Every row gives one point. To make a cloud, some directions were put in groups of two or more. Within a group, all points are equally far from the middle, so they leave a hole (a ring in 2 directions, a hollow ball in 3). The other directions are filled evenly. Then the cloud was stretched, turned, moved and blurred a little. How many holes are there, and how many directions does each take, smallest first?
(in the rows, 128 means zero)

Cloud (14 x 2)
[[117 150]
 [165 154]
 [ 81 131]
 [ 93 100]
 [141 182]
 [153 155]
 [119 187]
 [171 105]
 [164 175]
 [ 88 161]
 [ 86 126]
 [152 160]
 [ 83 173]
 [124 168]]
Holes: 0

Cloud (20 x 3)
[[ 94 130 156]
 [158 145  94]
 [115 119 150]
 [110 170 159]
 [138 157  55]
 [108 129  73]
 [200 134 114]
 [139 104  99]
 [156 184 172]
 [175 172  83]
 [164 131 177]
 [ 66 166 126]
 [188 133 132]
 [134 160  66]
 [142 101 102]
 [159 146 187]
 [115  85  95]
 [143 116 139]
 [129 170 136]
 [101  81 149]]
Holes: 0

Cloud (28 x 4)
[[101 105 137 159]
 [166 108  76 117]
 [136 136 159 144]
 [138  99  61 106]
 [138 118 161 112]
 [141  97 130  89]
 [137 130  27 153]
 [122 192 117 162]
 [104 194  87 152]
 [ 92 113 115 194]
 [110 158  65 141]
 [190 134 177 154]
 [122  98 147 121]
 [120 155  95 112]
 [174 123 167 167]
 [ 84 109  64 128]
 [136 137 138 165]
 [ 78 149 183  85]
 [138 183  83 129]
 [ 96 173 145 122]
 [139  53 151 145]
 [ 75 110 132 118]
 [ 98 100 142 137]
 [132 112 146  83]
 [160 111 140 149]
 [104 213 123 113]
 [ 93 159 103 175]
 [ 83 181  83 114]]
Holes: 0

Cloud (52 x 6)
[[149 113 126 183 121  79]
 [ 85  74 144 108 146 151]
 [192 143 145 113  85  73]
 [101 135 107 149 132 187]
 [147  77 156  73 144 115]
 [148 119 164 140 172 153]
 [132 131  60 130 147 115]
 [146 124 200  96  85 118]
 [180 138 113 125 155 131]
 [134 171 120 114  96  45]
 [199 176 142 155 101 101]
 [142 200 117 156  94  88]
 [185 118  97 128 133 123]
 [164 144 157  87  88  60]
 [172 152 131  90  88 142]
 [128  93 169 140 166 166]
 [ 80 121 132 131 160 160]
 [163 149 162 128 113 198]
 [155 133 188 132 154 119]
 [148  61 153  94 131  86]
 [185 129 177 177 112 106]
 [111 142 126 124  68 127]
 [159  97 156 182  96 157]
 [174 154 121  96 152 121]
 [190 134 108 168 132 126]
 [ 71 122 133  70 130 133]
 [141 205 137 160  90 130]
 [ 94 160 178 115 116 122]
 [185 146 112 100 128 125]
 [140 165 113  96  67  91]
 [136 118 171  66 133 161]
 [141 108 131 183 101 166]
 [ 88 125 106  67 138  76]
 [136 183 152 112 112 191]
 [193 114 135 162 111  75]
 [149 194 157 149  95  87]
 [104 160  86  64 125 126]
 [174 112 165 191 113 117]
 [129 144 151  71  90  64]
 [ 99 108 101  96 150  64]
 [141  83 189 161 129 130]
 [119 167 141 130  68 143]
 [170 124  90 176 121 104]
 [ 88 176 137 106 140 173]
 [160 130 132  69 129 146]
 [160  84 126 140  93 157]
 [173 127 192 145  78 148]
 [131 211 121 132 130 158]
 [123 140 180  74 131 169]
 [163  72 172  99 105  90]
 [141 128  90 157 165 141]
 [108 185  92  91 155 102]]
Holes: 3 (2, 2, 2)
